Each row of a before or after table is a point. The points were changed in one or more steps. Then noise was added and the rows were shuffled. The steps act on columns, c1 being the first. What was done? A step turns or swaps two columns, mirrors them in a line or flattens them onto one, adds a multiple of one to another, or multiplies or shifts one. Angles are multiples of 10 degrees, from the lower column toward the higher: turns from -170 to 170, lines from 10 to 170 but not 90. Use the fewest steps. Two steps may share a column if one is a turn and the other turns, adds or multiplies; they go together, in the order done. Otherwise the lowest column goes first.

Before:
[[ 22 -65  28]
 [ -5  11  25]
 [-60  25 -26]
 [-39 -42 -31]
 [-51 -47   3]
 [  3 -12 -35]
 [ 32 -59  10]
 [ 12 -58  12]
 [ 36 -35 -16]
 [ 21 -12 -18]
 [  7 -32  -9]
 [-33  -5 -32]
 [ 28  16 -12]
 [  6   0 -55]]
After (14 x 3):
[[ 26  18  -2]
 [  7  -1 -38]
 [-47 -18 -15]
 [ 13 -33 -57]
 [-34  29   4]
 [-36  16 -31]
 [ 37   1 -56]
 [  2  26 -23]
 [ 31 -30 -66]
 [  5  51 -19]
 [-62  34  45]
 [ -6 -21  20]
 [ 21  14 -27]
 [ 21 -50 -62]]
Steps: turn c2 and c3 by 70 degrees; add -0.5 times c1 to c3

Before:
[[ -2 -33  -8 -20 -16  20]
 [ -2   2 -31  49  13   6]
 [-26 -43  38   9  47 -32]
 [  3  -8  22 -16  18 -49]
 [ 62 -48 -16   7  35 -32]
 [ 57 -26   8   5  27   3]
 [-15  21  -1  63 -88  41]
 [ 59  18   6 -27  80 -28]
 [  3 -36  -5 -45   2 -16]
 [  9 -18  43  49  21  14]
 [ 12 -32  -3 -45  11 -14]]
After (11 x 6):
[[ -7  16  16  63  45  73]
 [-55 -15  20 -20  26   4]
 [-36 -28   4  45  24  16]
 [-31 -47 -14  55   7  49]
 [ 22 -34  -2  10   1 -26]
 [-39  23 -23 -46 -39 -86]
 [ 38 -36  12  25  -8  14]
 [-31   1 -43 -18  16   1]
 [  4  -7  24   4 -14  51]
 [ -6 -42  31 -33  17  55]
 [ 33 -34  13  30   2  18]]
Steps: turn c3 and c4 by 20 degrees; turn c1 and c4 by 120 degrees; mirror c5 and c6 in the line at 20 degrees

Before (10 x 11):
[[ -23  -13   14  -17   10   25  -21   -7  -37   16  -28]
 [ -23    3  -46  -23   24   34    7    1   -4    5  -15]
 [ -32  -19  -19   34    7    6   43    5  -11   17  -21]
 [ -17   -2   31   28   71   46   -2    9    3  -93   23]
 [  17   -5   -7   -7   40    6   14   25  -15   52  -30]
 [  -4   29   22   37   18   63  -27   26   12  -60   10]
 [ -12  -71  -33    7   12   29   12   11   12   39  -25]
 [ -33   18   62  -37   27   -2   22   55   44    7  -22]
 [ -16    5   -6   50   41   11  -56   12    3 -102   47]
 [ -38  -21   -8   -5   26   31   19   26  -14   64   13]]
After, 10 rows:
[[ -33   -3   27  -33   68   43    0   23    4  -91   10]
 [ -48    3  -28   31   24   32    6  -23   -7    4   -9]
 [ -23  -71  -17   19   15   28   12  -14   11   37   24]
 [ -66  -19  -10    4    8    9   44   -6  -12   18   71]
 [ -31    6    3  -64   42   14  -54   -1    3 -101  -22]
 [ -49  -14    6   32   11   23  -24    4  -37   16  -15]
 [ -65   16   63   37   25   -3   24   54   45    6   -7]
 [  -4   31   24  -25   19   62  -30   22   14  -64    7]
 [ -77  -18    8   -8   24   33   21    6  -15   62    2]
 [  40   -8    9   27   41    8   13    6  -14   54   18]]
Steps: multiply c1 by 2; flatten c3 and c8 onto the line at 40 degrees; turn c4 and c11 by 120 degrees; add 0.7 times c7 to c11
